Each wall is flat, endless, passes through zero and stands at right angles to its row. A trip goes straight from one point to another. List the walls that it crosses, first one first.
In the rows, 128 means zero.

Walls:
(1): [154  87 131]
(2): [143 148  40]
(3): [101 131 110]
(4): [154 127 131]
(5): [169 141 108]
(6): [142  99 107]
Trips:
[156  79 103] to [152  70 126] => 2
[109 158  91] to [104 159 138] => 5, 2
[158 104 169] to [140 168 127] => 6, 1, 2
[105  99 114] to [166 167 159] => 2, 3, 4, 6, 5, 1
[113 154 128] to [ 74 123 141] => 2
[197 125  74] to [151 121  85] => 3
[ 77 107 119] to [86 68 85] => 2, 1
[151 145  76] to [ 99 145 137] => 4, 6, 5, 2

Walls:
(1): [121  58 133 126 148 162]
(2): [141 156 153  95  49 127]
(3): [124 119 171 159  98 156]
Trips:
[115 171 143 172 107 167] to [132 122 176 136 209 142] => 2, 1
[127 107 100 156 145 123] to [139 127 187 141 145 144] => 3
[162 145  96 141  99  95] to [119  70 168 114 146 129] => 1, 3, 2
[ 94 161  90  86  84  93] to [108 186 149 159 133 107] => 3
[120 136 126 132 169 165] to [123  82 163 138  87 117] => 3, 2
[ 73  98 138 127 156  92] to [124 196 141 135 156  67] => 1
[ 68  72 130 151 133 109] to [ 77  55 110 168 150 164] => none
[ 60  92 156 126 151  71] to [129 114 155 114 155 115] => none
[120 122 126 171 166 133] to [170  96 135 161 174 130] => none

Walls:
(1): [118 134 161 193 150 178  93  99]
(2): [ 75 142 143 125  97 156 200 124]
(3): [125  84 134 142  75 119 153 127]
(4): [101 132  89 146 181 118 114 122]
(5): [169 104 128 139 150 101 137 141]
(6): [156 153 143 168 115  85 148 153]
Trips:
[172 154 154 126  72 129  96 105] to [ 58 109 169 109 130  95  68 155] => 6, 3, 4
[112 166 151 173 101  66 137 108] to [ 85  97 161 115 154 120 160 149] => 1, 4, 5, 6
[152  93 155 107 127 127  82 111] to [169 146 137 133 137 185 110  65] => 3, 5
[100 114 145  83 130 209 161  89] to [133 130  76 120 119 121 119 183] => 1, 3, 4, 2, 5, 6
[ 63 113  36  90 166  90 157 141] to [119 154 118  79  79  72 145 128] => 3, 6, 4

Walls:
(1): [156 167 127 153 159 109 137 149  90  66 101]
(2): [140 140 135 103  66 117 137 122 200 127 101]
(3): [111  90  63  86 111 131 142 153 105 111 117]
(4): [124 111 139 123 115 113 108  86 121 158  91]
Trips:
[158  60 125 126 115 167 189 137 166 214 118] to [183 119 109  20 127  80 117 107 181 152 162] => none
[ 78  65 110 150 153 107 104 140  73 209 138] to [117 153 185 139 119 156 124 117  79  88 140] => 3, 1, 4
[127 160 118 157 134 138 140  67 161 162 145] to [139 203 205  32 132 139 165 107 149 168 129] => none
[132 138 128 134 140  94 140  70 156 150 115] to [134 157 117  93  95 172 170 126 123 153 115] => 3, 4
[177 170 131 183 175 149 167 173 135 120 103] to [145 169  89 120  90 154 147 115 148 126 148] => 2, 3, 1

Walls:
(1): [101 116 136 121 147 117 130 128 106 111 177 147  87 105]
(2): [151 138 168 119 116 104 178 125 120 147  98 123 137 113]
(3): [186 165 142 159 111 111 127 105  70 157 159 101 127 160]
(4): [152  93 183 115 162 117 145 136 136 158 118 118  71 127]
(5): [147  94 162 165 153 113  73 181  93 171 112 145 101 120]
(6): [134  81 136 114 101  99 104 189  93  47 198 101 104 131]
Trips:
[143 118 159 119 169 123 133 167  93 142 126 152  89 120] to [138 151 106 113 158 108 135 162 105 116 195 106 148 130] => 2, 4, 5
[ 99 134  69 142  75 148 102 117 109 143  75 183 141 147] to [ 75 102  69 168  20 121  66 139 141 111 123 113 111 142] => 6
[161 160 206  83 148 139 168 162 138  58  45 149 155 170] to [130 113 153 157 178 136 152 181 175 145  82  83 145 182] => 5
[174 124 144  63 160  85  57 143 186 127  91 142 137 152] to [132 135 104 112 117 112 148 104 185 140  96 144  85 163] => 2, 5
[149 124 163 155  93  74 125 136 129  67 151 153 140 102] to [173 139 181 107 114 122 105 101 121 145 104 108 103 139] => 4, 1, 6
[110 140 199 121 119 132  92 153  24 188 116 156 136 122] to [115 145 152  71 157  64  59 126 156 148 119 168 120 124] => 3, 2
[ 87 169  64 168 110 101 138 116 157 163  59 101  72 101] to [136  97 115  91 167 110  87 160 174 118 125 184 113 134] => 2, 5, 4, 1, 6
[143 108 115 135  98 137 186  51 106 138 105 163 123  78] to [133 156  86  57 157 157 129 130 134 130 167  97 153 117] => 3, 2, 6

Walls:
(1): [120 187 156 127 148 120  80 151 136  73 116  65 125 103  93  92 135 145
 140 105]
(2): [ 68 141 138 145 120 108 150  68  94  97 164 133  68 146 172 114 126 169
 189  92]
(3): [126 102 156 157 119  91 129 128 114 192 134 103 104  93 125  79 128 135
  99 155]
(4): [ 75 128 165 117 144 105 163 136 159 145 144 145 138 129 123 127 107 117
 130 139]
(5): [167 156 117  74 131 136 135 194 112 149 136  87 137 164 156 184 116 132
 175  97]
(6): [136  99 178 199 102 128 173 119  85 142 139 127 162  40 109 112 115 133
  77  82]
(7): [102 109 146 160 130  95 137 125 133 199 149 108 161 179 144  96  79 145
 155 101]
(8): [155 165 112 144 161 171 129 137 100 150 143  66 151 162 120 105 170 102
 122  92]
Trips:
[ 92 152 130  50 121 133  57 135 145 105 118 102 162 142 120  41 113  75
  63 138] to [114  88 119 131 143  78 136 160 107 143  95 198 105  75  95  60  50 113
 122 163] => 8, 7, 6, 1
[108  79  99 123 164  92 108 126 182 159 170 133 122 140  99 120 122 148
 144 128] to [128 121 100  85 196  53  79 106 113  84 111 122 135 123 112 134 123 120
  64 105] => 2, 1, 7, 3, 4
[ 76  87 157 125 192 111 131 106 218 122 124  57 217 147  81 155  90 109
 107  66] to [ 98  79 146 151  88  91 146  76 164 120 145 125 125 134 131  90 108 152
 109 127] => 8, 3, 2, 1
[ 73 135  82  89 129 157  86 139 172  93 141 179 114  99 102 125 152 132
 103 185] to [114 133  75 134 158  81 199 134 171 110 174 137 138  53 139 147 181 126
 147 120] => 1, 2, 6
[110 137 117 139  93 111 113 117 106 141 176 121  91 139  94  82 154  73
 129 108] to [141 150  89 156 130 128 154 120 116  55 131 119 152  91 151 150 126 119
  67  77] => 7, 3, 2
[132 137 161  69 169 164 148 143 113 152 188  99  97 120 160 101 111 117
 163 124] to [ 90 188 112 141 136 134 119 118 163 108 122 128 126  98 111  89 141 109
 117 124] => 7, 5, 3
[ 98 183 136 115 175 100  85 165 141 148 125 163 181 155 119 143 118  60
 181 121] to [146 189 128 154 106 152  94 230  92 147 108 126 159 145 101 132 136  63
 116 102] => 4, 7, 6

Walls:
(1): [ 85 121 154 158 126  95  94 108 117 146 130 150 138 143 102 146 126  94
 140 172 169 102 120  34]
(2): [149 133 129  87 101 165  65  91  97 167  95 116 142 137 133 125  82  85
 179 132 127 120 153 170]
(3): [160 110  70 112 135 112 123  76 128  73  79  96 137  75 102 116 177 134
 154 165 116 131 105 124]
(4): [ 91 143 103 137 144 147 140  84 158 145 142 139  88 124  87 116 110 143
 182 144 177 205  83 115]
(5): [ 85  65 173  77 111 107 133  70 129 182 139  51 150 106 114 107 190 211
  81 145  75 105  98  74]
(6): [118 151 162  89 101 228  93 134 148 118 178 120 119 173 153 157 177  91
  96 120 110  95 171  88]
(7): [135 116  99 118 170 181 147 159  91 151 134 135 156 135 157 151  86  89
 147 158 133 143 121  64]
(8): [175 110 128  62 162 154 131 159 113 131 121 118 134  71 107 210 139 157
 139 156 120  99 108 129]
Trips:
[105 159  99 147 103 106 179 113  70 116  93 184 129 104 136 105 106  81
  96  86  76 128 146 202] to [141 122 141 109 165 138 143 103 108 156 134  93 133 160 121 100 124 124
  89 135 128 141 165 134] => 5, 7, 6
[156 163 108 129 125 140 167 113 170 151 127 143  99 115 120 141 128 179
 176 114 130  89  78 176] to [ 86 123 145  99 166  57  97 123  98 162  84 170  92 132 155  72 136 112
  76 108 126 162 128  99] => 5, 8, 3, 1, 4
[170 192 159  65 108 166 100 100 134 118 115  78 127  85 151  91 103 146
 123 150 135 154  78 153] to [161 140 138 121 117  89 113 163 141 169  73 192 154 148 104  76  88 112
  97 167 150  91 161 249] => 6, 5, 4, 3, 8

Walls:
(1): [112 166 141 158 113 136  67 154 174 175  89  91 140 154  98 131 153  69
 118 104 122 101 120 215  85 165 133 128 153 163 144  92 143 114 104 117
  93 143 143 139 119 144  87 117 181 138 149 116]
(2): [131 109  89 161 115 158 160  80 194 129  84 171 174 120 109 157 123  86
 159 122 106 153  97 187 138 106  77 118 114  97  58  41 152 109 158  79
 128 110 142 172 149 179 103 101 123  89  88  96]
(3): [139  87 143 162  60 144  94 104 114 135 137 109 149 146 159 143 109 137
 149 101 123 103 100  84  91 156 117 118 130 102  94 116 135 131 100 111
 161  84 122 190 180 139 141 155 180 126 104 176]
(4): [128 114 123 164  50 140 135 122  77  88 118 123  92 141 183 101 131 171
 150  81 120 189 113 159 149 107 166 132 112 100 100 125 135 116 153 115
 128 156 140 103 159 125 121 109 145  57 178 135]
(5): [ 70 106  87 141 163  66 165 167 112 192 176 153 200 114 126 123 129 130
 115 125 154 160 144 116  85  90 135 132 130 137 131 153 109 120  97 147
  52  97 146 134  83 113 126 107 117 129  73 180]
(6): [ 90  72 145 157  79 130 119 118 150 145 140 125 122 113 163 132  48 112
 137  93 153 106 139 176  45  80 134 171 116 160 167 130  82 115 158 125
 151 136 111 104 136 107 109 110 144 145 114 118]
(7): [131  55 145 120 176  82  99  96  83  92  69 120 105 161 120 161  57 145
 171 111 142 134 121  61  83 121  85 117 120 101 129 132 127  82 124 157
 136 110  75 148 161 149 164 130  59 163 124  76]
(8): [ 83 126 129 124 114 181 105 138 118  81 222  97 176 160 158 101 109 201
 150 123 107 160 112 128 145 171  97 101  97  46 128 136 116 105 121 164
 121 117  95 110 171 115 115 115  97 172 114  80]
Trips:
[135 105 101 113 160 159 150  88 105 149 206 131  93 173 148 133  97 154
  71 155 108 135 133 118  74  98 104  71 136 126 113 189 116 162 175 151
 167 158 135 144 186 150  85 127 108 125 131 106] to [ 37 181 108 125 179 160 168 129  60  87  85 117 100 142 121 160  32 124
  94 128  84 195 104 121  92 177 134  75 149  78  90 177 185 101 138 129
 155 155 143 151 130 150 174 175 111 144 160 105] => 6, 3
[123 136  94 156 110 171 138 168 113 140 133  95 161  74 165 122 177 141
 103 139 148 170 135  83 124 103  68 138 102 159 136 126 107 147 146  64
 141 129 102 123 165 133 136 141 181 147 197 113] to [183  49 128 160 145 133 153 147 154 128  89 148 113 102 184 151 152 134
 139 130 119 149  91 113  56 128  68 136 110 106 141 120  96 110 114 111
 204 128  85 123 171 138 166 108 167 163  76 112] => 2, 7, 4

Walls:
(1): [110  97 128 134 110 101 169  76 124 130 127 150 149 124 121  98 135 132
  84 126 128  89 126 130  90 167 100 192 120 136  91 130 155 136 144  77
  68 118 147 117 111 116 184 113 125  96 157 143]
(2): [ 91 131 167 107 140 155 103  99 133 127 115 140 105 115 175 173 123 115
 122 191  58  99  97 112 120 121 126 100  88 100 163 124 116 108  94  75
 131 134 159  84 197  96 135 136 109 134 156  81]
(3): [ 93 134 119 175 107 162  56 149 121 183 115 152 120 120  97 154 128 180
  98 139 139  78  57 153 171 188 110 145 133 126 106 124 149 171 127 144
 174 103 128 190  99 150 176 201 196 123 118 123]
(4): [172 127 144 154 145 123  60 126 120 163 157  93 109  84 131 134 100 185
 139 161 153 123 114 137  92 127 131 187 127  88 144 110  70 119 112  88
 146 183  96 183 100 137 137 137 155  49 137 153]
(5): [113 137 119 175 144 156 134 159  94 152  91 103 184 137 135 121  97  73
 119 155 175  97  78 129 141 168 113 192 126 134 113 136 122  91  78 105
  74 163 172 126  83 119 116 155  97 171 160 136]
(6): [ 95  99  80 113 117 153  60 122 124 141 119 113 149  76 199 165 111 111
 116 145  86  72 141  84  76  96  94 152 182 113 197 118  94 120 126 140
 168  93 121 157 142 214 153 144 139  88 123 142]
Trips:
[158  95 121 158  80  99 112  77 155 105  86  83 113 170  98 100 129 141
  70 125 143 154 155  61 115 119 149  90 129 137 100 154 130 139 152  59
  93 127  91 143 154 175 143 140 119 167 162 106] to [ 90 119  94 139 169 131  74  94  89 121  50 102  76 117 111  83 133  87
  79  95 143 132 161 147 111 199 131 163 108 106  82 158 110 156 174  43
 146 214 160 131 129 115 134 111 157 122 109 168] => 4, 5, 3
[144  94 100 105 118  91 148  95 131 124 105 136 131  91 105 135 151 181
  93 131 118  65 109 120  93 152 110  82 174 165 123 145 103  84 142 127
 160 146 181 130  92 151 169 137  95 141 135  71] to [157 121 136 117  95 136 118 113 122 157 114 158 100 180 128 145 167 104
 141 111 141 150 152 144 118 101 134 133  99 106 125 113 104 150 150 158
 132 124 150 111  41 133  47  81 169 101 100 139] => 2, 3, 6, 1, 4

Walls:
(1): [ 84 116 106 157 160 126 149 169 106 118 108 118  96 138 204 112 139 163
 175 111 153 168 145 157 114 111 144  81 153 103 131 138 145 159  98 128
  95 102 170 136 110 170 122 174 140 112 138 156]
(2): [106 101 147 152 127 115 134  99  86  82 101  93 133 119 126 147 130  98
 128 100 179 142 142 134 180 168  46 179 133 136 117 147  79 193 128 157
  76 101 105 131 149  68 119 124 118 153 143  85]
(3): [133 124 123 119 105 100 135 120 187 196 175 155 119 145 141  77 140 181
 124  60 126 182 135 165 126 104 168 151 124  96 106 107 131 113  86 109
  92 174 140 103 132 149 192  85 138 149 143  97]
(4): [116 133 117 170 168 157 173 159 114  77 142 105 150 154 195 148  80 113
 102 101 130  77 203 122 167 191 117 116  94 151 109  81 117 149 127  78
 174 131 119 153 101  98 124 125 125 125 157 148]
(5): [133 100  92 129 106  25  93 114 151 150  66 140 130 179 125 107  86 116
 148 103 118 136 111 102 112 152 151  92 101 103  70  76 176 172 137 113
  61 199 133 153 119 148 104  61 154 160 169 146]
(6): [139 162 166 140 101 144 121 130 131 176 131 127  88 109 154 171  85  92
 105 206 127 100 163 182 102 131 165 117 120 128  87 166  81 137 136 133
  85 148 139 137 133 112 121 121 180 101 151 107]
Trips:
[143 178  47 132  49  89 122 113 138  66  73 100 171 115  80 125 198  76
 118 136 110 105 137 140 102  90 140 212 110 132 127  76 102 108  71 127
 116 132  93 124 153 112 165 174 127 128 164 155] to [121 100 105  87  94  90 116 138  91 131 132 151 104 120 107  71 152 147
 146 147 157 190 122 117 103 169 159 120 116 152  88  47 145 120  85 125
 131 118  41  78  63 142 165 158  95 144 143 103] => 3, 2, 1
[ 97 108 145 117 106 155 111 103 122  92  99 111 136 117 159  22  99 147
 175 158 146 129  91 148  73 105 100  25 156  82 108 128 195 113 100 147
 139  85  68 162 131 138 141  67 137 118  90 133] to [111 120 147 151 122  61 115 141 159  56 129 142  87  87 197 105 150 107
 115 114 130 117 160 131 141 158 122 124  84 106 110 102 158 107 148 163
 137 131 125 129 113 154 123 134  41 150 135 128] => 4, 2
[131  94 227 146 140 158 149 144 125 128 122  99 122 196 135 109  88 161
 151 162 127  98  81 119 158 156 170  97 178 107 146 116 156 159 126 124
 119 126  97 126 176 134 105 146 135  36  96 142] to [102  77 103 129 160 132 124  65 154 156  91 130 145 126 118 181 150  88
 202  70 165 102 186 137  95 102 142  85 140 148 125  96 126 175 194 118
 136 112 111 121 116 156 139 180 113 111 175 131] => 5, 6, 2

Walls:
(1): [161 143 172  96 147 189 111 139 142 104 125 123 150 162 150 143 121 183
 154 144 105 153  88 174 115 137 109  87 104 146 155 172 136 114 110 118
 187 130 129 149 153  94 113  71  94 125 121 156]
(2): [122 116  55 124 141 139 120 146 128 123 130 131  83 110 166 146  82 135
 162 132 149 172 121 101 112 104 149  93 111 105 170 138 206 182 134 148
 112 223 167 168 176 172 114 149 152 137 111 155]
(3): [114 135 146  38 147 102 112 138 152 143 177 163 105 146 150 108 125 115
 124 155 150  91 118 139 138  85 130 101 153 143 142  88 145 107 225 107
  79 211 175 105 143 130 118  53 107 187 129 168]
(4): [128  78 112 128 124  96 182 120 149 117 212 154 168  81 132 125 104 165
 111 131 138 163 146  73 176  79  61 139 131 118 132 193  77  91 114  83
  83 128 121 120 101 110 189 130 154 110 139 130]
(5): [ 90 162 162  62 161  80 106 124  91 138  95 168 127 155 105 126 103 127
 166  75  99 127 113 117 126  75 161 129  83 144 184 142 147 122 111 122
 158 109 114  86 109  98 131 147 158 160  53 120]
(6): [ 98  97 196 115 187  94  61 188 148  91 148 178  91  74 120 119 100 131
 139 140 134 157 147 151 141 186 211 130 178  62  85 117 152 125  88 147
  81 123 107 143 120 110 117 113 112 116  78 151]
Trips:
[139 112 167 164 155 143 123 142  79 141 126  90  45 122 136 123 125 145
 121 147 128 141  98 145 122 143 149 150  89 123 158 130  58  94 180 159
  65  28 122 112  88 112 143 160 126 152 121 120] to [197 113 163 159 170 132 159  90 116 185  88  77  84 169 167  86 136  75
 106 189 122 134  70 107 117 191  89 112 181 120 119 174 137 116 123 153
 119 157 122 130  93  96 115  65 129  68 104 114] => 5, 1, 6
[152 109 111 130 138 121 141 136 138 125  57 134 117 178 102 163  73 239
 161 151 205 146 122 148  70 137 116 149 147 113 119 138 138 139  93  95
 201 136 134 125 121 105 139 137 151 129 131 141] to [110 156  60 163 113 112 122 143  88 120 137 111 160 105 135 155 136  97
 107 118 165 141 133  60 174 179 181 125 179  86 131 116 118 130 128 125
 128  90  83 159 127 180 154 129 119 124 176 205] => 5, 6, 1, 4
[116 105 156 108 141 159  83  85  49  89 155 169  62 158  94 123 111 161
  86  76 118 152 157 155 208 172 124 149 141  70  68 167  67 110 126 172
 127 150  91 172 183 133 126 142 147 129 135 163] to [117 133  93 124  83 158 142  88  98 101 143 141 125 168 100  97 170 181
 176 125 115 102 135 126 162 161 142 157 123 110  97 112  37  76 124 155
 133 135 138 147 155 150  89 133  77 137  83  95] => 4, 6
